Every row gives one point. Before rounding, the points of a table are all equally far from one centre. They may lie mostly on one side of it. Where is the centre, to within rounding?
In the rows, zero is written as 128.

Points, 7 rows:
[[179 140 152]
 [185 181 123]
 [183 173 110]
 [161 112 133]
 [111 227 139]
 [172 149  92]
 [177 170 166]]
Centre: [123 164 131]

Points (13 x 9):
[[159  43 145 112  59 180 156 108 169]
 [161  83 193 129  97 161 145 117 138]
 [144  48 152 125  60 158 117 144 141]
 [146  71 165 142  97 214 161 150 157]
 [167  77 173 148  62 148 193 141 153]
 [118  58 162 121  80 196 154 135 155]
 [146  63 158 116  52 193 126 139 147]
 [105  90 177 100 101 159 139 135 166]
 [121  58 129 106  72 205 148 154 148]
 [109  81 123 137  84 217 144  98 132]
 [ 89  88 158 147  65 173 121 119 170]
 [157  61 135 103  64 175 148 176 195]
 [161  69 178 120  81 189 138 146 143]]
Centre: [151 112 112 136  89 158 149 130 163]

Points (22 x 18):
[[116 145 110 206 142 125 131  60 170  80 170 173 119 174 101 131 210  84]
 [119 145 109 220 147 102 127  91 140 179 185 127 108 176 140  83 187  55]
 [ 88 140 140 192  98 170 105  49  78 112 150 130 153 138 117 179 217  97]
 [146 174 112 203 139 127 126  61 146  79 166 118 165 182 117  51 157  76]
 [157 181  99 223  84 151 127  69 109 110 164  99 193 168 145 103 207  85]
 [125 137 195 194 151 137 175  85 104 108 153 155 102 112 121 125 200 118]
 [ 90 175 102 224 116 139 113  94 154 112 175 158 194 168 108 142 180  76]
 [ 83 101 151 194 119 151  98  62 137 108 206 106 139 169 102  79 156 120]
 [145 133 105 230 173 115  87  76 139 124 120 163 139 118  78 123 198 107]
 [114 134 135 215 125 131 111 114 108  94 187 157 196 113 128  63 186 101]
 [113 117 101 221 141 117 110  41 124 138 168 154 188 149 124 161 160 105]
 [113 133  62 216 137 156  75 129 139 172 171 157 145 171 110 101 189 120]
 [157 188  95 239 138 143 121  65 115 130 141 157 179 149 136  81 169  93]
 [149 146  95 217 115 121 109  99 128 117 103 147 134 188 140 148 182  33]
 [116  90  96 188  91 110 133  74 143 116 200 153 193 155 114 121 158  83]
 [156 154 137 215 171 144 144 122  72 111 136 102 139 108 111  94 217 101]
 [156 115 155 206 130 120 143  48 142 108 166 107 144 197  98 112 164  70]
 [156 132 133 213 122  97 138  83  95 111 128 180 150 163 136 122 245 116]
 [119 140 130 215 114 127 107  95 163 103 156 137 177 181  55 146 209  96]
 [119 114  78 219 149 113 122  91 117 111 202 180 135 120 106 118 180 103]
 [142 128 121 224 114  92  83  85  95 123 115 154 155 189 101  76 166  82]
 [ 98 131 124 233  96 124 162  81 109  75 172 145 133 138 106  97 163  95]]
Centre: [130 157 122 149 115 123 108  98 130 130 146 119 133 138 131 119 176 114]

Points (30 x 24):
[[145 125 172 121  56  73 157 160 142  90  72  67 129 142  62 142 144 130
   72 120 116  90 113 190]
 [114 160 141  89 103 157 181 156  78  89  39  54 122 122  73 153 116  97
  130 176 107 112 132 124]
 [141 171 180 169 115 115  79 170 148  92  93  63 138 104  75 130 102 117
   62 147  97 116 142 171]
 [164 148 109  30 102 163 160 140  37  83  96  90  95  92 113 131 133 161
   72 147 131 105 125 142]
 [187 206 153  93 101 123 136 118 127 125  88  69 122 133  68  76  38 144
   70 137 133 100 133 174]
 [140 226 123 117  96 149 125 131 158  90  53  80 112 101  74 131 141 113
   97 132 153 140 115 156]
 [152 214 156 110  53  83  86 152 146 124 115  62 126 111  52 107 180 178
  121 198  94  58 149 165]
 [145 126  73  81  88  97 132 136  59 133 111  51 106 114 138 196 132 162
   56 178  77  78 132 127]
 [116 154 140 131  61  93  87 131 130 105  89  54 175  73 103 109 120 115
  149 103  86 119 123 143]
 [122 128 157  86  42 108 157 142  83  87  98  41 128 145  92 155 128 135
   90 105 106 110 163 129]
 [178 141 115  73  82 140 137 152 105  82  62  50 139  61 124 114  80 164
  125 101 142 122 150 135]
 [125 150 109 112 120 128 127 150 100  48  86  60 145  35  61 117 122 169
  182 183 106 156  88 171]
 [137 153 118  87 146  80 133 130  82  99  80  57 182  66 113 178 146 138
  111 125 103 104 154  91]
 [111 159 143  81  94 114 103 132 134  93  50  42 156 132  77 194 121  86
   98 183 128 104 127 144]
 [159 138 130  96  52 101  83 123  97  72  90  26 121  75 106  77 122 165
  116 168  91 148  92 128]
 [196  94 148 114  82 140 102 131 121 132 100  50 117  72  51 111 147 126
  116 150 162  87 134 181]
 [158 162 115 154  84 157 142 191 152  89  97  63 108 111  83 138 169 126
   73 115 119 107 124 168]
 [172 129  61  52  49  77 108 131  74 112  71  45 119  70  13 121  81 107
   95 141 139 108 122 138]
 [168 135  86  89  60  87 176 117  67 100  73  35 124  73  90 109 141 130
   41 168 119 112 120 134]
 [178 131 112  74  67 105 138 115  96 113  62  19 107  85 116 148 127  78
  118 171 108 124 126 141]
 [183 164 148 100 133 140 139 120 118 108 132  56 133 119  99 172  73 141
   59 180  97 189  90 144]
 [ 79 137 175  88  75  90  90 109  82  77  46 106 155 103  99 106 142 151
  122 165  99  76 143 159]
 [156 141 126  61 120 131 162 150 149  75  53  43 144 124 137 158 132 122
  129 183  63  82 140 123]
 [165 124 162  99  80 134  98 131  98 104  94  27 110 103  83  80 118 169
  103 135 119 181 106 165]
 [156 124 173  75  45 115 134 132 121  55 108  65 133  61  25 108 115 108
  125 167 139 107 111 153]
 [153 156 121  98  39  87  88 107 101 105  99  63 132  46 114 126 159 139
  107 163 136  69 109 146]
 [106 101 119 107 128 119 177 160 151 110  35  35 149 100  91 164 106 177
  102 144 122 112 130 143]
 [166 140 137 130  60 147  81 163  72 105  62  86 115  83 110 159 142 134
  103 103  81 141 127 178]
 [125 161 132  69  92 123 108 123 102  97  90   7 107 157  90 106 111 136
  105 157  73  81 161  99]
 [183 130 139  31  66 135 116 101  59 128  67  87 172  94 107 111 104 128
  112 191 125 174  98 149]]
Centre: [155 143  91  90 101  96 124 148 119 114 107 122 134 117  64 126 113 154
 114 179  96 128 151 153]

Points:
[[133 155 105 103 190 128 137 168 116  89 140  91 117 105 112 119 123 211
  108 151  85 102 125 106]
 [161 124  52  79 129 125 141 108 150 132 105  93 110 110  96 104 189 189
  164 157 134 153 136 148]
 [131 109 113  78 156 109 142 107 107 116 138  88 100 109  91 100 176 249
  144 162 114  90 135 123]
 [131 156  92 122 140 139 119 150  98 117 175  92  95 120  91 108 152 211
  146 170 117  90 124 152]
 [127 120  88 108 159 143 136 135 141  86 147  95 121 112 131 119 179 195
  137 181 111  70 108 110]
 [125 184 109  99 115 164 140 183  93  96 149 121 122 125  97 100 147 173
  122 148 117  83 108 139]
 [122 130 103  72  86 126 155 177 134  76 153  85 118 105 109 100 151 197
  131 166 119 113 110 133]
 [136 161 101 117 132 116 167 141 151  69 153  92 141 135 130 115 159 173
  141 150 120  73 103  98]
 [141 161 101 101 118 140 182 106 142  78 164  72 151 129 101 116 162 218
  123 149 134  87 145 145]
 [133 117 136 115 145 125 122 168 138  98 144  84 116 132 125 105 122 207
  131 173 110  62 117 117]
 [132 157 119  96 147 128  97 151 107  91 141  67  92 139 117 123 152 191
  134 141 136 100  78 112]
 [116 127  81 107 137 139 143 135 147  74 160 100 122 115 124 105 180 213
  133 168 141  86 115 145]
 [124 121 107  96 131 138 131 162  93  94 169 101 143 125 126 114 167 175
  146 201 135  82 104 143]
 [118 128  93  83 149 146 134 160 137  65 134 109 130 120 109  92 176 181
  167 172 111 100 111 142]
 [139 140  90 116 136 141 131 170 123  85 160 107 100 114  83 105 166 195
  103 170 129  95 129 134]
 [138 120 134 123 100 124 159 157 135  85 151  86 148  85 115 110 154 214
  145 180 111  91 106 135]
 [182 157 107 110 153 131 162 116 147 112 170  94 102 139  82 111 165 214
  146 148 116  96 107 144]
 [132 136 107 101 132 131 122 173 134  81 163 107 122  96  80 119 160 228
  121 150  93 101 114 150]
 [128 141 119  94  77 140 122 159 134  83 154 112 121 106 100 122 170 185
  180 139  92 101 116 143]
 [148 132 117  58 127 119 154 164 126  78 104 131 101 113 128 100 177 193
  133 151 130  98  92 156]
 [155 152 104 118 135 132 135 166 109  88 154 105 102  92 104 121 173 198
  140 163 117  79 133 154]
 [101 138 139 129 160 145 159 143 132 120 150  86 108 127 118 137 172 199
  145 170 129  91 126 114]
 [131 165 125 108 125 137 102 163 135  96 144  62  85 124 103 110 164 202
  135 163 114  97 118 137]
 [139 120  98  82 148 100 135 149 130  58 157  89 113 105 111  88 169 212
  138 171  95 108 116 120]
 [123 111  80 106 156 121 135 141 126  81 183  75 150 127 116  80 144 171
  140 127  66  96  87 169]
 [148 100 113  92 150 118 160 115 121  81 126 116 109  95 146  98 182 220
  142 183 137 117 135 127]
 [117 149 115 103 141 119 135 149 112  83 140  79 148  59 115 104 140 248
  130 149 107 101 105 144]
 [156 124 162 100 148  90 166 152 158 110 173 102 100  95  89  85 166 203
  140 147 123  94 142 140]
 [159 133 105 119 122  97 147 166 139  67 162  95 114 109  76 123 157 159
  131 117 113 114 146 150]]
Centre: [138 139 125  88 131 119 122 108 126 139 138 108 152 111 125  93 148 166
 113 130 111 123 128 137]

Points:
[[225 125 138 103 108  85 153 163 143  81 197 145 126 131 162 153 119 143
  121  96 199 162 203  91]
 [199 153 108 120 138  71 138 131 130  75 138 165 180 117 140 109 114  92
  119  72 170 154 180  60]
 [220 160 112 107 139  64 117 132 119  56 178 151 131 133 183 114 114 124
   92 114 149 119 221  99]
 [180 121 148  83 165  52 174 125  99 110 171 176 162 115 183 136 121 120
  102  99  96 161 165  52]
 [196 140 139  89 167  74 172  97 139  87 123 140 179 126 201 157 108 116
  113  78 142 133 174 119]
 [211 128 169 115 146  42 135  94 111  80 134 148 159 123 192 171 126 127
  142  97 177 132 202  83]
 [209 109 161 107 141  85 172 146  85 117 177 163 151  88 176 143  84 136
  105  96 185 121 151  41]
 [179 140 140  94 125  30 128 112  69  98 123 160 136 144 153 159 123 125
  105  59 159 167 196  70]
 [182 127 103 124 156  42 145 137 129  89 158 141 129  98 199  74 137 162
  130  79 217 121 151  46]
 [185 113 152 159 149  52 140 135 102  89 115 191 144  98 210 101  97 142
  105  99 147 143 197  95]
 [162  88 172 155 140  79 142 105  85  85 172 122 144 112 214 102 107  98
  177 121 157 116 207  44]
 [203 135 125  72 148  15 161 132  94  90 162 129 126 116 225 136 135 166
  123 103 156 155 183  58]
 [163 135 118  95 130  86 122 136  87 135 164 168 201 119 173 104 120 147
  166 103 146 156 196  91]
 [181 154 151  70 113  71 174 109 102  97 159 161 182 110 172 153 106 136
   98  97 134 157 187  64]
 [235 133 128  75 136  47 110 110 111  83 145 156 145 122 218 127 106 170
  135  94 168 138 168  57]
 [209 115 151 130 171  47 152 153 103  98 145 173 159  99 175 125 108 126
  162  92 130 149 186  57]
 [197 124 127 110 164  42 172 142  86  95 159 174 149 106 177 138  86 176
  131 114 172 142 149  55]
 [190 137 120 123 154  34 145 138 127  76 167 142 172 125 176 120 110 167
  133  49 194 147 179 102]
 [232  97 140  74 116  63 152 113 103  87 138 179 148 163 170 129  84 133
   90 106 169 166 156  57]
 [210 123 135 106 113  57 184 148  71 104 126 140 151 116 166 163 118 104
  137  93 156 121 196  62]
 [213 148 126 101 148  62 150  94 106  80 139 133 184 119 161 115 100 132
  125 111 143 137 218  49]
 [200 119 154 113 122  65 155 160 148  53 161 143 151 124 174 111 140 194
  115  77 157 160 200  90]
 [201 126 143  76 170  34 130 132 115  65 146 141 154 102 203 129 123 152
  123 103 173 124 187  55]
 [207 142 119  87 140 111 142  91 144  99 137 159 167 135 227 127 158 123
  134  80 148 144 190  74]
 [210 120 136 115 153  78 152 132 133  81 148 161 163  91 191 147 103 134
  141  77 134 132 210  79]
 [206 107 126  84 152  72 140 111 111  79 190 147 146 129 203 139 134 182
  102  64 176 161 158  45]
 [185 116 143  85 142  49 156 155  93 110 130 179 127 124 186 144  97 138
  146  68 177 143 204  49]
 [229 138 162 127 117  73 136 139 157  56 138 127 152 109 151 140  96 151
   93  76 168 164 186  70]
 [214 116 128 106 112  53 118  96 122  76 189 172 133 123 165 152 124 182
  130  93 138 150 166  47]]
Centre: [168 128 149 121 126  84 138 124 117 116 153 113 113 147 177 105 114 130
 123 106 149 143 148  84]

Points, 28 rows:
[[122  76 156 129 186 102 135 119  42 144  77 209 125 127 153 110 103 124
   93 117 166 206 112 162]
 [103  91 175  55 169 146 136  84 124  91  79 176 111 156 147 125 116 114
   56 185 111 158 114 182]
 [160 130 121  79 144 160 104  31 114 140  81 196 108 144 184 130  89  99
   63 128 114 158 131 127]
 [126  83 170  69 192  94 142  60  89 160 120 233 121 172 237 113 109 131
   59 118 100 122 101 141]
 [ 56  81 173 114 147 127 125  51  81 167  53 193 123 150 182 132  98 137
   40 152 119 138  86 147]
 [ 99  98 148  99 154 127 109  50 108 137  76 193 127 160 197 113  68  66
   66 119 186 145 104 193]
 [ 73 131 165 146 123 142 106  58  93 114 102 170  92 134 129 107 102 121
   77 107  96 141 120 106]
 [108  51 118 131 135 142 151 113  77 199  96 195 136 172 133 178 101 125
   49 176  97 142 120 204]
 [112 106 125 138 178 118 140  85  75 125  56 243  53 166 184 127  87 103
   59 114 149 136 163 133]
 [ 98 117 140 112 182 139 148  48  75 141  96 180 109 139 209 164  73 116
  101 120 124 175 119 146]
 [126  72 121  85 203 111 128  67  75 100  55 205 127 194 153 124 116 139
   44 120 133 138 127 166]
 [ 82 110 153 107 186 182 121  85 125 150  72 157 126 111 215 153  96 112
   84 174 124 119  93 139]
 [ 85 124 112 159 184 126 130  90 112 123  83 207 141 150 167 104  47 119
   87 146 177 126 110 157]
 [118  81 136 126 178 175 145  79 118 163  55 225 117 155 131 135  95 111
   74 165 137 131 169 168]
 [ 92  89 104 119 175 158 154  77 100 121  69 156  93 190 202 151 140  57
   74 143 100 139 160 136]
 [ 90 100 171 130 163 154 106  72  44 163  95 159 138 175 194 139 147 108
   89 141 108 141 144 121]
 [ 87  96 147 102 143 150 183  88  60 181 112 148 117 154 159  86 128 149
  110 131 131 146  69 165]
 [133  71  93 119 194 134 198  77  89 113  76 222 144 155 139 107  89 119
   56 156 128 144 143 158]
 [115  75  64 126 223  90 127  76  84 154  59 226 127 119 157 128 126  83
   93 141 141 175 150 148]
 [ 46  91 133 153 154 104  95  64 106 104  73 205  69 121 190 139 141 120
  101 159 125 177  81 128]
 [ 83  99 143  47 141 131 114  88  70 147  89 178 127 195 136 102 102 120
   90 131 121 136 106 171]
 [ 87 101 120  43 159 122 144 110  80 153  90 233 142 118 147 144 135  97
   78 150  84 100 133 192]
 [119 100 144 114 155  89 149 110  74 185  59 219 118 132 151 136 143 140
  146 158 157 149  84 108]
 [ 60  94 136 115 181 121 107 144  54 134 108 201 178 144 191 153 119 116
   49 180 126 140 133 138]
 [110  62 102  71 136 140 157  85 109 156  81 182 118 186 226  85 108  65
   73 151 172 151  76 142]
 [ 87  97 115 101 130 147 167 100  56 155  84 222 127 147 173  85  93  83
   93 158 170 163 136 148]
 [118  35 152  93 137 127 160  62  84 158  57 184 102 201 186 152  99  50
   62 161 127 106 103 138]
 [104  77 161 106 182 134 117  54 110 159  52 152 111 183 195 149 104  91
   53 188 101 153 107 127]]
Centre: [128  69 121 123 147  92 127 102 113 147 130 170  95 122 168 127 132 107
  62 144 140 115 119 147]

Points (29 x 24):
[[151 199 122 167 113 222 112  73 133 122  74  77 148 136  95 119 121 133
   91 107 169 123 101 141]
 [148 129 170  84 145 227 192 114  69 147 100  56 111 154 146 120 151 143
   99 139 166  83  83 139]
 [187 158 202  89 124 222 146 153 106 166  75  90 142 172 102 130 132 133
   62 165 141 119  69  96]
 [131 122 170 135 148 175 190  96  96 121 110  76 135 107  84 137 158 151
  109 177 156 145  90 122]
 [157 175 178 125  89 233 164 148  91 126  78  91 109 101 132 119 154 130
  119 134 113  97  87 120]
 [159 116 169 127 130 216 188  92 106 122 111  74 135 185  97 106 130 148
   61 119 173 130  79 119]
 [148 140 199 116 112 156 139 135 110 159 102 104 130 144 110  70 196 193
   70  82 159 153 121 122]
 [216 142 138 134  91 194 181 159 136 132 145 109 139 105 157 134 109 176
   86  88 125 154  76 117]
 [186 125 192 103 108 179 111 108 136 113 105 108 159 137 148 106 160 144
   76 163 194  82  76  60]
 [203 102 160 107 141 196 185 116  90 138 136  98 146 141 107  88 121 188
   58 139 154 139 105 153]
 [179 150 172 108  99 201 176 151 134  79 163 123 136 130 115  94 137 137
  111 132 125 110  82 135]
 [201 145 180  93 134 200 192 104 100 132 140  73 129 112 139 157 141 121
  103 170 169 111  73 125]
 [153 174 171 129  94 222 201 142 110 133 121  55 179 149 158 128 128 183
   90  99 191 153  90 104]
 [186 142 158 110 110 197 164 127  79 129 145  83 145 138 115  90 151 143
   53 163 131 172  58 118]
 [174 179 138 122 112 168 143 155 107 132 113  62  99  57  89  99 165 150
   54 153 128 121  85  83]
 [157 143 192 116 152 206 193 114 129 159 105  69  60 132 111 107 151 149
   63 123 123 147  80 112]
 [173 159 175 109 114 189 147 122  94  81 112  44 131 117 106 100 183 141
   78 180 146 119  93 130]
 [192 144 122 103 144 209 185 102 111 111 117  60 106 125 125 155 138 116
  119 147 153 107 117 141]
 [166 130 203  96 138 200 139 103 135 130 170 136 130 160  91 106 143 135
   64  98 153 136  48 103]
 [172 129 175 116 109 222 148 133 116 129 133  60  88 137 108  85 166  95
  112 169 143 106  76  85]
 [190 143 157 114 157 210 142 138 105 131 139  75  53 159 128  84 153 142
   95 144 129  78  88 170]
 [197 126 121 101 173 184 174 106 123 147 142  60 121 159 106  65 146 181
   61 111 173 111  89 119]
 [174  97 131 140 145 187 167 110  77 157 129  69 131 137 134  79 181  89
  104 121 165 122  65  98]
 [206 144 150 143 139 184 167 130  67 111 142  54 128 178 108  98 129 181
   92 111 163  87 119  67]
 [167 146 144 126 140 184 175  83 119 107 159  87  92 124 120 130 159 127
   97 118 191 110 117  58]
 [135 146 142 155 127 183 208 134  87 143  84  90 149 127 134 108 150 155
   75 140 115 167  76 104]
 [176 175 144  82 118 211 149  82 104 107  93  93 155 130 121 107 148 104
   64 143 169 128 110 104]
 [167  96 121 144 114 202 177  91 104 137 143  96 110 156 148 140 142 113
   70 152 145 135  96  97]
 [214 147 155 123 176 249 156  93 120 141 100  77 140 128 137 129 169 157
   95 144 152  95  73 115]]
Centre: [136 143 170 133 160 178 102 152 122 152 137  66 145 119 147 119 107 140
  88 116 148 117 111 115]

Points, 31 rows:
[[135 197 121 127 100  97 131 175 171 143 132 175  88  74  61 131 113 134
   60 155 181 136 119  83]
 [159 142 123 161 169  91 116 100 126 148 143 198 152  98  92 144 158 190
   78 160  96 201  56 103]
 [178 132 102 148 151  96  92 168 197 109 159 240 171 149 109  76 132 159
  108 127 170 152 145 119]
 [134 155 144 153 146  63 119 161 178 149 149 177 113 138  60 120 139 167
  130  95 209 132 143 134]
 [159 154 136 154 152 138 100 150 206 144 155 249 153 111 137  97 135 110
   92 154 168 157 134 133]
 [176 149 131 181 131 108  48  89 160 138 165 206 146 113  69 115 129 102
   75 144 159 157 148 110]
 [158 130  94  93 165  42 100 109 128 133 129 196 149  90 103 118 146  95
   63 144 179 164  88  64]
 [112 164 141 203 129 107 130 145 160 156 142 182 201 138  60  93 142 148
   96  90 159 150 118 135]
 [165 177 140 120 138 113 104 149 190 153 190 215 117  86  97 125 130 151
   80 145 142 131 103  54]
 [150 193 122 149 156  98 105 164 173 153 160 131  96  88 107 113 105 135
  101  80 184 100 125 107]
 [144 175 140 177 175  85  97 157 157 167 127 198 140 137  91  89  82 130
   89 113 153 123  95 141]
 [122 188 144 175 119  66 123 159 168 158 156 187 182  96  97  53 141 142
   62 106 157 141 140 134]
 [134 166 139 168 123  91  75 139 165 114 118 186 152 155  71  45 149 111
   98  99 173 143  76  90]
 [139 107 129 129 186  70  95 136 139 155 159 183 135  61  74 110 168 105
   99 155 155  84 108 110]
 [138 176 131 143 151  89  69 136 159 160 156 150  96 101  82 118 106 161
   30 107 164 117  87 104]
 [140 146 134 137 115  96  87 148 167 156 152 199 182 124  78  71 136 126
  132 148 160 109  53 142]
 [146 160 133 155 171 139  93 142 141 135 158 148 146 120  53  93  50 134
  125  98 208 159 159 148]
 [137 190  35 127 100  66 122 169 127 151 123 176 110 156  96 109 133 185
   59 103 112 133 106 104]
 [123 150 116 136 137  88  79 155 134 161 135 184 190 116  45  93  94 146
  110  88 175 114 167  58]
 [136 147 133 156 161 116  90 128 207 169 168 178 144 153  75  63 171 175
   61 133 138 147 124  82]
 [117 163  98 149 202  85  77 147 134 179 185 160 173 170  86  89 138 127
   91 122 173 119 101 131]
 [125 126 147 164 139 138  52 164 151 141 176 181 178 137  45  85 142  98
   85 155 185 148 120 104]
 [181 177 147 112 146 133  93 157 185 180 149 165 128 109 101  74 109 102
  153 112 183 153 150  90]
 [100 153  90  93 134 100  70 150 165 169 203 200 139 123 111 135 147 172
   73 110 200 118 117  60]
 [177 145 113 133 149 103  92 194 155 136 139 220 163 163 107  96  92 140
  107 141 183 190 135  58]
 [136 163 137 138 189  78 107 137 179 169 188 158 150 107  98  95 101 175
   41 150 116 156 105 130]
 [155 171  64 147 113 112  73 120 127 192  88 203 154 111  40 113 113 181
   87  99 154 166 108 128]
 [120 183 115 193 137  99  93 157 178 126 171 208 144 146  39 101 150 158
   73 156 172 153 115  87]
 [119 148 109 124 173  63  88 128 190 170 152 209 129 144  82 109 130 132
   60 132 146 112 103 103]
 [146 157 144 162 141  88  62 111 193 106 133 202 195 116 141 105  86 134
  107 152 160 134 116 114]
 [154 181 131 105 100  34 112 142 160 123 152 188 127 124  70  81 154 116
   68 150 107 132 105 110]]
Centre: [109 153 104 119 137 127 103 129 108 120 139 168 128 107 115  92 141 158
 114 142 147 164 136 115]

Points, 30 rows:
[[164 147  78 134  57  38  53 108 102  72 124  93 140 171  98 103 213 123
  183 103 121 126 130  89]
 [148 114  57 122  89  95  58 121 125  21 164 108 126 163 110 127 199 113
  168 112 140 153 136  80]
 [178 124  82 108  86  80  51 107 140  62 135 118 136 148 128 130 215 143
  162  68 117 149 122  87]
 [120 130  88 164  88  73  64 111 123  61 155  96 123 152  74 114 179  77
  152 102  82 133 129  56]
 [150 163  81 142  86  94  17 123 121  60 113 133 130 166  93 137 204 138
  174  96 120 131 136  73]
 [129 118  89 150  68  66  69 116 140  65 130 121 126 181 106 153 172 132
  188  83 112 124 150 127]
 [165 144  62 113  74  92  66 110  68  52 154 130 155 178  87 129 194 156
  165  92 118 120 120  58]
 [148 121  97  95  69  67  27 127 122  82 140  94 117 175  89 110 190 123
  180  90  88 117 114 120]
 [163 116  79 150 102  38  52 115 101  72 121 129 141 157 104 137 187 106
  148  96  76 141 155  92]
 [146 119  61 140 107 102  57  91 119  88 128 100 136 124 110 138 183 127
  197  73 107 122 130 114]
 [149 129  42 111 119  65  41  89 104  61 131 108 132 163  84  96 202 101
  156  88 116 153 129 106]
 [138 150  75 123  92  98  41 117 130  66 150  97 140 170 113 151 167 118
  173  60 107 127 119  81]
 [151 137  58 136 108  88  27  99 130  48 128 101 143 159 103 138 208 107
  140  84 137 142 147  99]
 [139 113  87 127  91  36  71  94 119  37 126  87 132 169  92  97 173 107
  164  78 136 166 119  99]
 [160 127  95 128  67  82  55 120 111  46 103 132 134 170 108 126 222 135
  174  81  98 129 151 103]
 [132 100  70 124  92  73  42 124  88  39 114 122 113 149  89 109 213 120
  160  74 108 123 150  74]
 [140 148  88 112  89  44  58 130 122  43 106 109 149 190 116 130 168  95
  148  74  95 153 151  93]
 [131 117  69 110  84 110  54 103  95  25 124  87 105 175  87  91 198 144
  182  80  97 133 138  88]
 [111 121  69 124  72  89  56 123 124  53 143  82 148 168 111  99 206 122
  173  77  88 149 161 114]
 [138 100  50 157  91  87  65  99 138  50 133  94 134 179 128 123 203 131
  139  86 101 164 152  78]
 [139 116  68 159  84  56  70  96 101  44 161  98 134 154  65 107 203 144
  160  76 120 132 155 104]
 [135 125  74 151  71  55 103 102 120  60 137 129 140 159 123 138 233 133
  140  76 111 148 140  77]
 [147 122  79 132  62  70  36 101  86  69 130  95 144 139 101 113 198 134
  183  77 108 135 142  79]
 [149 112 100 142  91  70  42 139 124  43 147 102 158 173 115 114 197 132
  165  98 122 165 171 107]
 [139  97  91 156  59  73  37 138 105  77 137 120 137 165 116 118 195 107
  149  92  96 125 109 102]
 [131 133 106 134  58  83  53 101  84  44 148 115 143 182  94 108 178 110
  153  75 122 129 169 122]
 [143 125  62 147  92  64  55 117  85  47 149 130 117 161  76 120 177 114
  156  63 104 142 135 112]
 [122 152  63 132  90  86  55 124 138  53 152  86 155 140 104 106 173 120
  191  92  81 149 138  73]
 [167 143  84 153 107  97  33 104 109  76 151 135 142 152  86 124 201 155
  152  82 114 161 140  60]
 [158 119  67 145 102  73  52 140 102  48 120 106 130 193 124 116 211 138
  165  84 101 157 151  75]]
Centre: [135 142  91 112  98  96 103 133 113  92 114  97 120 147  95 105 163 150
 115 127 125 128 140  96]
